Each point is reached from the start by the listed moves, each made 0, 1 or 2 times, or once backwards (-1), plus a little noise. Is the number of moves made odd or even? Then give how often each move was made.
In the rows, zero is written as 128.

Moves:
(1): [159 118  96 125]
(2): [129 152 157 100]
(3): [104 161 129  75]
Start: [130 112 129 140]
Points:
[141 159  68  29] => even (2, 0, 2)
[161 127 126 107] => even (1, 1, 0)
[ 78 200 221  34] => even (-1, 2, 1)
[187 116 156 133] => even (1, 2, -1)
[102 170 221  86] => odd (-1, 2, 0)

Moves:
(1): [142 115 129 161  77 148 125 125 147]
(2): [ 95 127 112 111 120 135 104 111 127]
(3): [118 151 146 137 155 152 115 137 160]
(4): [123 118 122 148 140 117 110 121 133]
(5): [130 125 134 134 146 129 166 119 107]
(6): [ 90 122 159 123 111 144 121 103 118]
Start: [124 149 126 134 122 138 147 135 126]
Points:
[173 163  98 136 192  82 126 182 143] => odd (-1, -1, 0, 1, -1, -1)
[143 144  94 159 249  83 195 131  85] => even (-1, 0, 0, 2, 2, -1)
[165  92  61 206  33 138 158 113 126] => odd (2, 1, -1, 1, 1, -1)
[201 121 106 236 138 113 177 151 146] => even (1, -1, 0, 2, 1, -1)
[103 164  80 148 101 181  90 133 185] => odd (1, 2, 1, 0, 0, -1)

Moves:
(1): [133 143 116 126 141 120 129 146 128 127]
(2): [130 134 114 138 131 118 141 119 133 132]
(3): [143 117 121 124 143 106 114 144 125 139]
(4): [115 129 137 142 153 124 107  99  89 111]
(5): [122 126 113 115 121 133 133 107 127 139]
(6): [139 132 151 119 134 139 130 138 139 131]
(7): [141 119 124 114 101 134 154 132 119 139]
(8): [118 127 139 119 146 124 131 149 137 118]
(9): [139  98 114 132 146 134 136 128 113 128]
Start: [122 115 124 127 129 133 138 135 114 125]
Points:
[173  71 102  28 107 206 249 201 132 164] => even (2, -1, -1, -1, 2, 2, 2, 1, 2)
[120 135 140  85 121 182 172  90  88 135] => even (1, 0, -1, 1, 2, 2, 1, 0, 0)
[136  95 162 129 133 182 177 113 129 124] => even (-1, 1, -1, 0, 0, 2, 0, 0, 1)
[114 120 179 104 155 108 142 150 111 118] => odd (-1, 1, 1, 1, 0, 1, 1, 2, -1)

Moves:
(1): [138 139 155 135 143 127 143 143 145 124 131 129 149 127]
(2): [104 127 122 125 138 152 123 143 142 134 117 120 143 120]
(3): [109 136 159 116 113 111 126 126 124 135 122  96 117 153]
(4): [123 124 119 142 145 132 137 137 131 146 148 122 123 126]
(5): [125 104 118 134 119 128  93 122 100 149 132 147 142 162]
(6): [150 123 124 143 126 125 134 128 132 133 120  97 139 133]
(7): [115 153 124 118 129 128 125 167 146 127 140 127 110 141]
(8): [123 116 131 144 127 114 114 119 111 115 132 105 130 136]
(9): [115 129 146 110 148 138 142 126 132 106 157 108 117 125]
(10): [137 116 132 119 144  91 103 113 137 141 130 106 135 144]
(11): [115 148 139 102 122 122 100 130 119 147 140 126 139 136]
(12): [133 121 129 139 115 132 140 136 149 129 140 123 121 119]
Start: [118 136 126 156 119 145 121 119 128 106 117 125 134 123]
Points:
[122  97 190 243  91 103 147 111  67  95 130  30 127 209] => odd (1, -1, 2, 1, 1, 1, 0, 2, 0, -1, -1, 0)
[  9 180 217  76 147 153 102 210 141 136 223 107  86 249] => even (1, 0, 2, 1, 2, -1, 2, -1, 2, 0, 0, 0)
[ 97 179  65 142 105  98  47 196 170 201 225 166  77 139] => even (-1, -1, -1, 2, 0, -1, 2, 0, -1, 1, 2, 2)
[208 100  61 224  35 163 137  90 115 138 106 132 149  74] => odd (-1, -1, -1, 0, 0, 2, -1, 0, -1, -1, 1, 2)
[116  89 159 171 128 179 194 138 177 105 193  48  97 145] => even (0, 0, 1, 1, 1, 1, 0, -1, 2, 0, -1, 2)

Moves:
(1): [128 126 117 124 127 117 136 153 116 130 119 122 118 139 127 132 123 135
 131 117 124]
(2): [119 127 138 136 130 136 119 135 119 132 123 135 132 132 125 120 120 115
 135 124 118]
(3): [124 127 125 124 125 126 137 134 119 127 121 128 134 138 135 132 119 132
 126 122 128]
(4): [121 123 107 126 148 117 125 143 128 112 144 141 131 118 132 116 116 134
 125 123 125]
(5): [128 131 119 124 129 133 131 133 127 125 108 123 131 125 133 124 130 122
 128 135 113]
(6): [127 121 126 133 121 129 129 134 134 127 137 129 121 123 135 128 126 123
 134 116 129]
(7): [132 125 133 126 126 121 137 130 134 142 115 134 133 124 141 132 131 127
 129 133 120]
(8): [133 133 127 117 131 117 123 123 112 121 129 121 118 135 122 131 126 125
 134 129 120]
(9): [127 132 128 123 111 132 125 130 132 131 131 134 114 128 130 119 124 123
 126 140 126]
(10): [125 124 119 125 123 131 136 131 128 140 130 130 144 135 116 123 115 124
 125 137 128]
(11): [132 131 131 124 132 125 129 124 124 130 124 134 128 123 131 127 124 130
 130 133 132]
(12): [129 121 124 132 133 122 129 131 123 119 123 127 124 139 119 130 129 116
 123 130 130]
(13): [147 132 133 141 119 125 122 123 130 126 118 144 137 122 138 120 128 129
 129 132 121]
(14): [132 129 124 125 134 132 122 124 126 137 142 128 124 126 129 127 125 134
 132 134 126]
(15): [127 124 127 123 124 137 115 117 132 130 125 122 142 132 127 120 125 133
 124 118 133]
(16): [135 127 130 122 121 131 123 127 131 124 122 127 136 130 135 123 136 134
 138 129 126]
(17): [120 123 123 128 107 121 129 111 105 121 128 129 126 129 137 120 124 133
 125 130 134]
(18): [129 131 135 122 131 133 113 123 116 130 134 138 133 115 139 133 129 124
 127 126 127]
Start: [133 133 133 125 128 126 126 125 133 131 119 136 125 120 122 122 120 136
 130 123 116]
Points:
[162 123 116 141  90 120 162 154 150 158  40 122 125 141 116 115 126 103
 137 148  74] => odd (1, 0, -1, -1, 2, 1, 1, 0, 0, 1, 0, 1, 1, 0, 0, 0, 0, -1)
[186 153 130 100 141 109  53 158  98 180 155 194 131  98 141  94  73 147
 162 121  59] => even (2, 1, -1, 1, -1, 0, 1, 2, 1, 1, 0, -1, 2, 2, 1, 0, -1, 2)
[ 72 101  41 120 175  82 173 206  39 110  81 150 132 145 111  77  51 138
 130 132  84] => odd (2, 2, 0, 2, 2, -1, 0, -1, -1, 1, 2, 1, -1, 1, -1, 0, 2, -1)
[129 148 127 135 142 160  69 156 118 128 152 249 114  17 228  61  73 111
 158 141  61] => odd (-1, 2, 1, 2, 2, 2, 0, -1, 2, -1, 2, -1, 1, 2, -1, 0, 0, 2)

Moves:
(1): [126 109 129 122 142 121 122 120 112 137 138 132 125 135 132 132 136 121
 135 120 127 121 139 118 124]
(2): [129 122 132 120 123 121 135 144 137 133 132 134 128 122 133 121 139 130
 134 125 108 142 127 121 141]
(3): [112 130 145 136 122 123 122 127 124 137 124 123 127 124 131 122 136 120
 129 131 126 125 130 116 124]
(4): [137 124 131 138 116 136 122 142 124 136 126 123 129 121 131 130 129 138
 133 127 120 132 128 135 128]
(5): [121 127 130 135 130 121 132 118 134 124 130 129 127 132 122 128 141 134
 138 130 111 125 114 129 126]
(6): [125 123 130 139 133 137 126 133 131 126 132 126 131 128 128 129 124 132
 135 124 130 130 129 127 128]
(7): [136 134 138 124 120 135 135 127 124 129 117 137 117 111 126 134 135 122
 132 129 132 114 123 125 126]
(8): [120 122 128 121 120 130 123 138 124 126 122 124 123 130 127 126 131 129
 132 127 144 126 132 125 123]
(9): [120 121 131 122 119 138 124 125 124 130 126 122 132 130 128 139 123 131
 117 130 121 122 130 133 127]
(10): [132 125 126 130 130 130 130 128 127 127 134 137 133 124 118 131 128 126
 136 115 130 123 127 124 126]
(11): [136 125 130 134 127 128 133 131 141 121 121 127 139 136 131 125 129 130
 135 132 131 129 119 126 121]
(12): [148 137 147 126 137 122 134 129 135 134 124 119 130 135 132 123 115 141
 137 116 126 132 125 114 128]
(13): [132 134 116 139 132 132 128 127 125 125 131 129 129 125 119 116 136 139
 127 130 126 128 134 128 127]
(14): [130 128 124 123 129 125 127 131 130 130 132 133 132 120 134 139 124 134
 133 129 126 121 128 127 128]
(15): [120 117 120 131 120 120 130 129 151 148 124 134 129 136 132 115 130 130
 149 127 132 126 127 119 130]
(16): [120 133 122 133 135 125 130 128 123 129 129 123 124 127 144 128 123 132
 130 118 111 121 135 127 127]
(17): [124 125 136 122 129 132 122 132 129 122 118 122 130 133 115 134 120 125
 129 127 123 130 130 122 124]
(18): [134 119 124 132 121 131 127 137 128 132 116 124 119 134 119 140 124 136
 120 128 122 132 132 121 125]
(19): [132 128 129 126 128 129 130 128 126 132 132 128 123 118 122 131 129 125
 131 123 132 130 130 127 124]
(20): [118 129 126 133 126 129 130 123 118 134 124 132 137 115 133 124 138 127
 133 122 117 131 117 135 128]
(21): [131 122 132 123 127 131 118 117 135 116 127 129 114 131 135 126 125 131
 126 122 126 131 133 117 134]
(22): [130 138 130 128 124 122 132 122 134 135 118 115 154 137 129 130 137 131
 147 125 129 125 127 130 142]
(23): [125 126 137 112 133 118 125 132 121 130 117 124 132 125 113 132 143 131
 120 111 124 145 136 144 136]
(24): [129 122 116 128 131 119 127 124 130 127 126 123 130 131 126 131 128 126
 128 125 128 117 126 131 136]
Start: [118 136 136 133 125 121 123 125 125 120 131 130 122 123 136 118 127 142
 127 126 122 117 117 121 129]
Points:
[ 77 116 175 118 127  85  97  89 105 144  81  91 114 151 111 184 155 136
 166  71 128  56 157  69 141] => even (1, -1, 2, -1, 1, 1, 1, 1, 0, 1, -1, 0, -1, 1, 0, 1, 0, 2, 0, -1, 1, 2, 1, 1)
[138 129 161  86 135 123  82 149 112 125 109  80 140 133 185 133 137 191
 165  58 114 144 194 142 176] => even (1, 0, -1, 2, -1, 1, 0, 1, 0, -1, 0, 0, 0, 1, 0, 2, 0, -1, 0, -1, 2, 2, 2, -1)
[126 109 181 134 138 110 159 128 127 154 124 153 119  76 155  73 198 198
 241   7  10 115  93  91 153] => even (1, 2, -1, 1, 2, 1, 2, 1, 1, 2, 0, 2, 1, -1, 1, 2, 0, -1, 0, 2, 1, 0, 1, 0)

Moves:
(1): [130 127 125 126 129 131 129 129 132 134 128 127 130 133 129 122 124 127
 133 133 127 129 121 128 125 124 126]
(2): [122 120 129 132 133 128 137 130 126 127 132 116 134 134 138 127 116 131
 142 122 126 117 121 129 140 128 131]
(3): [132 133 138 138 124 120 134 124 130 129 131 130 116 115 124 135 141 114
 125 130 125 138 136 134 125 129 133]
(4): [128 125 125 122 126 129 133 122 130 120 125 123 135 114 127 122 130 122
 122 131 132 122 136 126 120 125 132]
(5): [122 121 129 117 120 124 120 124 125 137 114 132 126 128 140 123 113 113
 141 122 138 118 131 123 143 131 139]
(6): [124 124 137 128 130 126 126 129 125 135 121 124 131 123 121 121 132 121
 129 127 128 131 129 129 122 129 128]
(7): [132 123 126 119 127 124 142 133 125 127 126 129 131 128 129 129 132 131
 126 121 116 131 116 129 136 132 128]
(8): [129 134 133 132 125 136 118 132 134 122 135 127 120 135 127 120 125 124
 137 128 126 127 134 121 113 136 123]
(9): [125 133 132 122 124 133 126 111 131 132 135 124 141 147 131 114 128 127
 127 125 134 125 134 118 135 146 138]
(10): [139 117 123 129 131 131 124 127 138 120 131 125 136 144 120 120 120 120
 137 134 122 121 135 121 117 130 128]
(11): [136 150 121 120 119 122 134 123 127 121 131 120 108 133 114 151 134 127
 112 120 118 135 135 127 141 132 125]
(12): [121 121 133 123 140 125 134 132 132 128 132 127 124 127 123 127 119 123
 137 133 134 120 131 131 121 129 140]
(13): [135 127 127 136 135 124 120 131 121 125 140 123 118 142 131 133 128 132
 128 126 134 127 118 125 124 124 127]
(14): [123 133 124 129 125 129 126 129 124 145 142 120 150 113 131 125 129 126
 124 128 141 124 134 128 136 133 126]
(15): [124 130 126 125 122 129 123 137 127 130 142 125 128 129 129 130 136 142
 120 128 129 129 119 119 149 116 136]
(16): [137 146 148 119 133 120 138 116 126 141 149 122 138 125 131 125 122 126
 121 125 131 120 130 113 136 124 147]
(17): [144 121 137 108 119 139 127 122 124 128 113 130 122 136 124 139 128 130
 116 132 141 125 130 136 149 123 135]
(18): [119 128 129 127 125 130 127 129 119 117 130 124 128 126 125 134 126 119
 139 134 123 130 127 138 136 136 123]
(19): [128 124 127 123 134 125 120 118 136 133 120 126 124 120 139 126 132 114
 136 127 130 137 140 129 118 137 123]
(20): [125 130 132 130 130 121 129 119 137 132 138 123 132 129 127 127 114 120
 117 123 128 137 137 126 116 121 132]
(21): [125 122 120 130 119 115 132 133 141 106 103 137 134 119 128 127 152 135
 128 116 141 128 115 141 121 126 107]
(22): [131 133 130 130 121 138 124 128 131 117 125 119 118 124 114 139 126 124
 122 139 116 128 124 127 137 147 125]
(23): [111 139 143 131 123 119 126 124 135 134 139 118 127 129 128 117 137 123
 121 118 114 118 127 133 130 141 122]
(24): [122 131 132 122 114 129 125 118 128 128 128 129 123 134 124 134 128 127
 135 121 118 124 122 135 139 141 131]
Start: [118 116 135 126 118 133 131 126 134 124 138 128 131 131 130 117 116 136
 129 120 104 133 127 125 129 115 129]
Points:
[148 148 189  83 110 143 161  83 111 116 161  63 136 166  84 129  28  84
 114 125  33 102 132  77 172 158 183] => even (0, 1, -1, 1, 1, 2, 1, 0, 0, 1, 1, -1, 0, -1, -1, 2, 0, 1, -1, 1, -1, 2, 0, 0)
[129 114 249  70 133 148 158 108 106 199 154 101 129 139 188  77  40  80
 185 121 133  55 132 103 192 137 219] => odd (1, 2, 1, 0, 2, 0, 1, 2, 0, -1, -1, 1, 0, 0, -1, 2, 2, 0, 0, -1, -1, 0, 1, -1)
[ 85 119 116 119 106 154 142  95 150 142 167 102 190 187  88 120  88 156
 139 104 114  85 151 139 169 191 145] => even (-1, 1, -1, -1, -1, 0, -1, -1, 2, 1, 1, 2, -1, 2, -1, -1, 0, -1, -1, 0, 0, 0, 0, 2)

Moves:
(1): [108 136 119 130 117 136 140 130 139 125 142 127 111 137 132 118 124 129
 122 135 122 119 136 125 119 116 127]
(2): [125 136 127 132 127 138 121 128 119 132 136 132 113 112 129 116 127 137
 131 118 135 128 135 127 130 129 133]
(3): [123 119 130 129 131 128 144 124 119 125 123 128 131 133 123 141 138 129
 130 135 126 123 119 129 130 130 126]
(4): [124 137 125 140 119 142 122 124 129 119 126 125 102 129 144 126 128 135
 135 121 112 119 120 124 132 140 127]
(5): [133 144 132 128 137 126 118 124 124 131 139 134 126 117 129 125 129 122
 136 142 125 134 137 139 123 136 123]
(6): [115 133 126 127 125 134 134 130 139 134 126 133 129 133 129 134 129 134
 123 130 126 122 133 129 124 122 131]
(7): [117 124 126 122 128 135 135 130 147 127 141 125 130 123 125 130 123 130
 126 133 124 126 130 133 114 119 125]
(8): [136 148 111 126 131 146 129 135 130 137 132 128 129 126 123 129 128 117
 129 125 126 142 128 142 120 131 132]
(9): [134 129 132 131 127 134 118 121 125 132 124 137 131 125 126 134 144 118
 140 134 132 125 119 135 136 133 119]
(10): [126 122 133 132 128 124 143 138 121 126 112 124 134 138 124 124 144 130
 126 120 133 126 133 129 136 135 134]
(11): [123 127 130 131 136 136 131 122 139 127 128 131 123 112 126 121 125 129
 130 136 134 133 127 123 125 131 132]
(12): [124 138 126 135 118 121 122 131 136 128 123 121 123 136 140 131 108 129
 124 116 138 108 136 118 132 128 139]
(13): [129 126 128 116 127 132 138 121 113 124 120 130 136 130 121 128 127 132
 129 126 121 128 121 137 128 141 119]
(14): [127 129 138 127 127 117 141 129 127 129 120 132 123 118 107 122 133 131
 137 134 128 135 124 125 135 122 134]
(15): [126 130 128 126 124 132 131 125 129 123 125 133 124 120 136 133 133 124
 132 137 131 130 126 136 125 129 132]
(16): [132 141 117 126 142 131 125 138 130 140 123 118 135 121 121 125 130 117
 120 132 130 144 143 129 111 127 124]
(17): [131 130 128 123 133 139 119 129 129 139 127 125 123 125 134 129 125 125
 135 127 141 128 139 140 138 128 135]
(18): [112 119 111 121 135 148 140 143 131 124 124 129 120 127 123 120 124 130
 117 121 115 125 122 131 126 138 133]
(19): [122 122 134 113 118 135 139 128 147 124 136 139 118 126 130 127 145 139
 138 140 136 121 122 123 126 120 135]
(20): [131 129 130 125 135 124 144 134 140 127 119 132 136 133 117 140 138 119
 126 135 130 133 134 128 121 121 122]
(21): [133 125 142 134 125 130 136 125 130 126 128 137 135 110 127 131 126 134
 136 148 126 126 128 124 123 127 125]
(22): [116 136 128 124 133 133 138 154 130 123 128 124 139 138 111 127 124 138
 118 122 122 135 125 120 126 114 123]
(23): [124 127 119 140 126 130 128 123 131 133 116 131 124 129 125 132 127 125
 137 128 137 129 136 123 128 140 127]
(24): [122 125 132 127 124 127 140 127 127 127 128 131 123 128 134 128 124 128
 131 123 125 129 118 120 130 130 133]
Start: [132 128 119 143 132 107 125 129 124 138 139 132 135 132 111 125 136 144
 139 122 121 120 132 127 136 147 113]
Points:
[ 39 145 124 177  94 155 193 130 233 130 164 169  55  80 117 120 120 165
 192 218 159  50 189 124 109 137 157] => odd (2, 0, 1, 0, 2, 0, 2, 0, 0, 1, 1, 2, -1, 1, 1, -1, 1, 1, 1, 0, 2, 0, 2, -1)
[110 113  99 133 113 192 139 151 183 109  88 114  63 132 166 116 146 153
 172  73 150  94 105 150 183 196 187] => even (-1, -1, -1, 2, -1, -1, 1, 1, 0, 2, 2, 1, 0, 0, 2, -1, 2, 1, 1, 0, -1, 0, 0, 0)
[ 28 197 108 143  91 150 245 216 232  92 109 165  70 217  90 157 211 165
 145 141  90  57 118 110 132 123 147] => even (1, -1, 1, 2, 2, 2, 0, 1, 1, 2, 0, 2, -1, 1, 1, -1, -1, 1, 2, 2, -1, 2, 0, 0)
[111 138 184 160 104 119 141  93 182 135 104 215 173  88  98 205 165 172
 220 241 202  72 104 104 153 141 122] => even (-1, -1, 2, -1, 1, 2, -1, 0, 2, -1, 2, 2, 0, 0, 2, -1, 0, -1, 2, -1, 2, 2, 2, -1)
[147 208 114 112 172 114 161 188 105 115  87 119 183 167  83 152 132 109
 121  95  78 166 126 177 126 179  93] => odd (-1, -1, -1, 1, 2, 0, 0, 1, 0, 1, 0, 1, 2, 0, 2, 0, 0, 0, -1, 2, -1, 2, -1, 1)
[134 139  95 126 133 138 125 132 203 155 116 130  68 129 133 157 151 111
 198 129 172  91 147 149 155 174 173] => odd (-1, -1, 1, 1, 1, -1, 1, 1, 0, 0, 0, 2, -1, 1, 0, 0, 2, 1, 2, 1, -1, -1, 1, 0)
[ 70 188 147 153  92 113 234 164 182 105 126 168  86 141  82 153 126 158
 191 174 103  96 107  93 133 129 140] => odd (1, -1, 1, 1, 2, 0, 0, 1, 0, 0, 0, 2, 0, 2, 1, -1, 0, 0, 1, 1, 1, 2, 1, 2)
[113  95  72  51 195 190 209 155 156 150 142 134 200 111  18 137 152 116
 130 125  97 199  52 158  87 157  88] => odd (-1, -1, 1, -1, -1, -1, 2, 2, 1, -1, 2, -1, 2, 0, -1, 1, 0, 1, 1, 0, -1, 1, 0, 2)
[119 223  91 176 158 147 139 205 185 165 114 106 105 160 107 123 170 105
 144 171 115 143 247 149  93 137  96] => even (2, -1, -1, 2, 2, 0, 0, 0, 0, 2, -1, 0, -1, 0, 0, 2, 2, 0, 0, 2, 1, 1, 1, -1)
[ 91  94 129 137 101 156 208 111  64  80  87 149  82 144 162 115 151 193
 146 117  36  65  66 153 174 249 142] => odd (0, -1, 1, 2, 1, 1, -1, 0, -1, 2, 0, 0, 2, 0, 1, -1, 0, 2, 0, -1, 1, -1, -1, 1)
